Each row of a before or after table is a point. One or more steps were done to the points. Then noise was added and the rows were shuffled. The steps act on columns, c1 being the first. Write out the steps. A step turns or swaps two columns, mirrors them in a line or flattens them onto one, adds a multiple of one to another, or multiplies or shifts one. Angles are multiples of 10 degrees, from the lower column toward the higher: turns from -170 to 170, lines from 10 to 170 but not 90. Use the fewest steps. Two steps may share a column if one is a turn and the other turns, adds or multiplies; they go together, in the order done. Otherwise the lowest column goes first.

Before (9 x 3):
[[ -8 -15 -27]
 [  7  -9  13]
 [ 38 -23 -11]
 [-20 -10  41]
 [ 56  60  20]
 [ 18  -9  49]
 [ 58   1 -26]
 [ 57  23 -28]
 [-35  15   2]]
After, 9 rows:
[[  8 -15  20]
 [ -7  -7 -42]
 [-33  50   5]
 [-21  11  64]
 [ 19 -29  78]
 [ 58   4  33]
 [ 59 -56 -40]
 [ 39 -61 -18]
 [ 58 -32 -43]]
Steps: add -1 times c1 to c2; multiply c3 by 1.6

Before, 9 rows:
[[ 17  25 -53  -4  16   1  40  49]
 [ 16  46 -32 -37  -5  -7  41  -8]
 [ 57 -20  32   3 -21 -28 -28 -30]
 [ 33 -42  18 -30 -70 -29 -70 -27]
 [-22  18   2  33 -53  62  -9 -32]
 [  3 -16 -55  22 -19  54  32 -40]
 [-17 -20  -2   6 -32  15  46 -11]
 [ 83 -43  23 -64 -16  27  24  23]
 [-49  -4 -52   3  68  58  33 -18]]
After (9 x 8):
[[ 83  31  23 -65 -36  28  25  25]
 [ 15 -24 -52  -4  17   1  40  51]
 [ 16 -11 -34 -34  44  -9  42  -8]
 [-19  35  -1   7  -8  14  49 -11]
 [  1  22 -57  21  -8  54  32 -40]
 [-23  43   3  31  35  63  -8 -32]
 [-48 -63 -53   2 -27  57  33 -20]
 [ 56  25  31   1 -12 -25 -27 -30]
 [ 32  81  18 -31 -13 -28 -70 -26]]
Steps: turn c2 and c5 by 110 degrees

Before, 11 rows:
[[ 61 -40  23   8  37 -33  46 -13  21  74   0   1  51 -11]
 [ 20  43  22 -20  55 -73  58  22 -47  30  -1 -15   9  12]
 [-11  43 -66 -14  39 -17  34   8 -10 -14 -45  65  27  -4]
 [ 17 -28   2 -25 -18  60  10 -49  15  27  14 -57  11  42]
 [-32  26  13  16 -28 -26  19 -56  19 -75 -77 -62   4 -49]
 [ 45 -92  32  29 -39 -34  31 -45  -4  37 -51  33  24  47]
 [-51 -31   9  15 -14  -5  21  23  30  26 -40  32  -8 -15]
 [  2 -38  14 -32  10  -9  32  21 -31  -1 -85  -3  56 -24]
 [-12   8  58 -20  39  22  21 -51  21  -6  40 -38 -40 -19]
 [ 31  18   5 -37  49 -19 -34  14  23  11 -17  22  45  19]
 [-26 -64 -33 -22 -16  30  -3 -18 -22   2  -5 -10  62 -21]]
After:
[[ -54  -39    9  -16   21   -6  -13   25   29   27  -34   32   -8  -15]
 [ -13   15   58   42   23   37   37  -37   21   -7   38  -36  -39  -17]
 [  31   15    5  -22  -33  -30   48  -28   23   10  -21   23   43   19]
 [  15  -25    2   37   10   96  -17  -40   14   26   20  -60    8   43]
 [  60  -37   25   14   47  -55   35    1   22   73    6    2   51  -10]
 [  47 -101   33   52   31  -53  -40   12   -5   36  -36   36   25   47]
 [   4  -48   13  -32   32  -15    9  -21  -33   -1  -75   -2   56  -21]
 [  20   42   21  -26   57 -116   57  -10  -47   29   -7  -12    8    8]
 [ -31   13   11   57   17  -40  -27   -4   22  -76  -78  -63    4  -50]
 [ -26  -64  -34   10   -4   48  -14  -28  -21    5    8  -10   61  -22]
 [  -9   33  -63  -13   32  -26   40  -11  -10  -17  -52   65   29   -7]]
Steps: turn c2 and c11 by -10 degrees; turn c4 and c8 by 70 degrees; swap c5 and c7; multiply c6 by 1.6

Before:
[[ 15 -58  -9  -1  39 -23  40 -51  -1   4 -35  10  40 -43 -39 -70  16   6
  -36 -10  -2 -28  40 -46]
 [-36 -52  14  34  45   0  58 -33 -67 -17  48  23  17  27  30  47 -50 -38
  -51 -45  22 -62  -1 -63]
 [ 41 -31  19 -14 -13  25  32 -21   5 -51 -14 -46 -38 -39 -26 -18   0  47
   18  15  31 -27   5   2]
 [ 26  45 -21 -56 -27  11  24 -58  48  33 -49  24 -17  -6 -45 -41   0  -5
   14 -37 -60  15  19  -7]
 [  2 -10 -44 -15 -29  -1 -37  58 -28  24 -58 -54  20 -11 -33   1 -37 -35
   46 -18  -1  40  87   6]
 [ 38 -23 -44   5  20  30 -37  21  14  11   9 -32 -13  15  74  11  14 -58
  -22 -15  39 -19  10  24]
 [ 63 -26  57 -39 -17  34  30  63  41 -65   3 -28  33 -27  66 -34 -25  27
   59  30 -75 -37  16  -2]
 [ 22  13  27 -64  -6   6 -52  52  17  -1  30 -20  -5 -44  23  40 -36  53
  -14  50  38 -39  79   5]
 [-41 -51  23  53  -3 -30  -7  -6  -9  17  -2  40 -15 -33  -1 -18 -62 -26
    2  45   9 -37 -20  -6]
 [ 38  22 -45 -28  33  51  22  53  23 -53  54  39  14 -19  -8  15  25   7
  -45  23  24 -49   4 -45]]
After:
[[  42  -33   18  -11  -13   23   33  -20    6  -53  -13  -47  -39  -42
    41  -20    1   47   19   10   30  -28    8    0]
 [ -35  -51   14   36   46   -2   57  -33  -68  -17   46   22   19   25
   -61   47  -51  -37  -54   15   21  -60   -4  -63]
 [  38  -21  -46    8   19   32  -36   24   13   11   10  -32  -13   17
  -110    9   13  -58  -21  -49   40  -18   10   23]
 [  26   45  -16  -56  -28    9   23  -56   47   34  -47   23  -18   -7
    41  -40    1   -8   13   68  -60   17   17   -5]
 [  65  -25   57  -38  -16   32   31   63   42  -63    5  -26   32  -28
   -76  -33  -26   27   58  -78  -77  -34   16   -2]
 [ -42  -49   25   54   -1  -31   -9   -5   -8   19   -3   41  -15  -33
    24  -17  -60  -27    2  -39    9  -38  -19   -6]
 [  39   21  -46  -30   33   50   21   53   22  -50   55   38   15  -22
    20   13   25    4  -44  -14   24  -48    7  -45]
 [  25   16   27  -66   -6   10  -50   51   16   -4   32  -20   -2  -45
    -5   40  -36   53  -13  -64   36  -35   78    3]
 [   2  -10  -44  -14  -31   -3  -35   58  -29   23  -60  -54   20  -11
    35   -1  -38  -32   48   42    0   39   85    8]
 [  16  -57   -8   -3   41  -24   42  -49    3    4  -33    9   41  -41
    50  -69   15    6  -37   40   -3  -30   39  -45]]
Steps: multiply c15 by 1.6; turn c15 and c20 by -150 degrees

Before, 9 rows:
[[  5  37 -15  25  -2  54 -40  34   5  49  32  19  43  46  30  12   9 -13
   25 -62 -80  42   4  -2 -64  -2   5 -24  46  32 -27  -7  43 -49 -72  38
   20  26 -37 -64  30  32 -13 -76 -18 -64 -50   3  55 -18  -9 -11 -38  38
   46 -25  -5   1  20  -2   5  73  24  -3]
 [-18 -13 -70  -8 -34 -53 -43  10 -18  57   9  -5 -53 -42 -17 -46  24 -31
   -8 -38 -22 -58 -27 -41  -8  37  14   2  16 -46  29 -38  50 -31 -14 -27
  -35  17 -35 -14  -6  17  -6  22  11  -9 -27 -44 -39  15 -11 -25 -32   6
   31  14 -10  29 -51  51  23 -34 -65  64]
 [-55  58  52 -34  -1  13  20 -14  23   4 -42  13 -22  35 -31   3   6  16
  -53   5  71  38  -3  76  22  60  59  -6   7  43   2 -17  28 -74 -22 -39
   -9  23  -8  25  31 -29  -3  67 -66 -31 -30  42  -8 -29  12  58  25  -8
  -18 -18  63 -33  -3  33  -7 -24 -36  73]
 [-12  28 -25 -10  28  45  77 -61 -57   4  45  32 -64  17 -48 -46  24 -14
   30  18  33  31  16  21   1 -18  10  -2   3 -14 -14  -1  14 -86 -57   9
  -38  26  29  -4 -11  16 -15 -56  67  -1 -47  85  20  59  -5 -19  24  45
   33 -16  19   2 -26   3 -17 -68 -18 -14]
 [ 38   8 -73 -38 -14 -10 -56 -13  31  11 -61  18 -39  53 -30  38 -66 -32
   13 -24  29  23  79  41 -32  -7  51  -5 -73  67   1 -39  16 -18  -4  -5
   55 -30 -49  14  38  46 -39 -36  -8 -21  38 -51  15  32 -58  20   7 -24
  -47  47  31  -2 -26   1 -53 -66 -37  28]
 [  4 -34   7 -47   2  -6  -2 -76 -26 -45  -7  -6  12 -14  16  23 -81   0
  -35  15 -29 -30  13  26  42 -63 -51 -72 -34  10 -49   1  21 -31  42  57
   28 -43 -18  -7  43 -45 -28 -26 -11  15   1 -28 -42  -7 -18  16 -43  10
   51 -19  28 -36  16  50 -19  -5   9 -55]
 [ 45  28 -17  68 -29  29  34  12 -39  51  37  41 -29  82  14 -12 -40 -68
  -16 -36 -34   1  46   1 -27  18  10  27  85 -35  26 -54   4 -43  35 -25
    7 -53 -69  40  -1  12  -4  19  -1 -51 -10   1  36   6  54 -33 -25  92
   51  25  18 -48  23 -37   5  16 -25 -13]
 [-12 -10 -19 -64 -10 -21  45  41  13 -10  43  11 -33  -9  14   9  26 -24
  -28 -37  18  46 -19 -46 -12 -10  22 -32 -23  58  51  43   6   7  35  12
   11  49  -3   5   8  23 -17  15  -5  23   6  22  41   0  29  -5 -64  79
  -35  75 -23   3 -16 -26  -1  29   2 -19]
 [  5  27 -22  20 -46   8  75 -38 -96 -21   8  21 -81  28  17  53  43 -17
   18 -15 -26  47  57  75 -18 -27 -10  -9  36  14  42 -26 -54   2   9 -10
    6   3  37  -3  -3  43 -36 -47  96 -15  30 -32  -7 -25 -22 -35 -43 -50
   21 100   8  33  16  10  30  -8 -46   3]]
After, 9 rows:
[[ 48   2 -29 -37 -11 -14 -55  23  28  11  89  23 -38  52 -33  41 -63  22
   12 -23 -51  25  80  41 -27 -12  51  -6  -8  63   0 -40  19 -17   1  -9
   51 -51 -47  18  39  45 -36 -37  -5 -20  37   6  13  31 -54  19   8 -23
  -49  47  28  -7 -28   6 -57 -71 -41  24]
 [  0  39  43  27   0  55 -42   0   2  52   1  19  37  50  33  14   8   9
   29 -67 101  43   4  -4 -54   0   7 -17   0  33 -25  -9  46 -50 -71  32
   24  41 -39 -62  26  34 -14 -79 -20 -69 -44  25  54 -18 -13  -6 -37  36
   44 -26  -4   0  21 -37   5  29  17  -5]
 [  0  27  12  17 -47   6  74  18 -94 -20  20  21 -77  27  12  57  43  17
   19 -16  23  51  61  73 -19 -28 -10  -6   2  13  44 -24 -58   3  11  -7
    5   6  40   0   0  47 -33 -47  95 -16  32  15  -6 -28 -23 -35 -46 -50
   21 102   9  36  16  31  28 -31 -41   0]
 [ 10 -39  -5 -47   5  -4  -2 -11 -27 -47  -4  -1   8 -14  18  25 -80  39
  -38  16  26 -27  12  26  43 -62 -47 -74  -7  11 -50  -2  22 -33  40  55
   25 -69 -17  -6  41 -46 -33 -24 -10  15   3  10 -44  -4 -16  17 -42  12
   48 -20  24 -36  15  81 -24 -32  13 -53]
 [-56  58 -55 -30  -1  11  21 -26  22   2 -31  14 -25  34 -31  -1   4   8
  -52   4 -72  46   3  75  20  64  62  -7  15  43   4 -22  30 -72 -17 -42
   -7  40 -13  24  29 -31  -2  70 -71 -31 -32 -32 -13 -28   9  55  25  -8
  -18 -16  66 -34  -4  26  -6  29 -42  75]
 [ 34  31  43  69 -29  26  32  67 -35  46   5  40 -33  80   9  -8 -36  35
  -18 -35  39  -3  47  -2 -28  19   8  22  -7 -40  24 -47   5 -42  38 -27
    8 -85 -69  39  -3   7  -2  15   1 -48  -7   6  30   3  52 -34 -27  97
   53  23  14 -50  22 -34   4   5 -25 -12]
 [-22 -13  32 -11 -37 -53 -40 -23 -16  56  62  -6 -48 -38 -19 -45  21  57
   -8 -41   8 -62 -27 -39  -7  42  10  -1   1 -43  26 -36  51 -35 -12 -27
  -37  24 -34 -13  -5  17  -2  20   9  -7 -34  11 -44  17 -14 -29 -32   7
   36  13  -4  31 -49  -2  30 -56 -64  63]
 [-11  29  47 -11  25  51  79  29 -56   6   8  28 -61  16 -45 -46  23  13
   30  17 -59  30  15  21   4 -16   8  -5   5 -18 -11  -3  13 -86 -61  13
  -42  42  32  -7 -11  16 -13 -50  65  -3 -47 -99  21  59  -4 -16  16  49
   29 -18  21   2 -22  58 -15  14 -16 -17]
 [ -9 -11  47 -73 -11 -25  45  17  13  -9  -1   6 -32  -9  18  14  33  -7
  -22 -37  -5  45 -22 -45 -15 -16  24 -30   2  52  49  46   5  10  33   8
   18  76  -4   3   8  20 -17   7  -2  26   9   7  35  -2  24  -9 -63  81
  -36  77 -23  10 -17 -54   3  39  -3 -24]]
Steps: flatten c1 and c29 onto the line at 170 degrees; turn c3 and c11 by -110 degrees; turn c18 and c60 by -140 degrees; turn c8 and c60 by -110 degrees; turn c21 and c62 by -160 degrees; turn c48 and c62 by 140 degrees; multiply c38 by 1.6
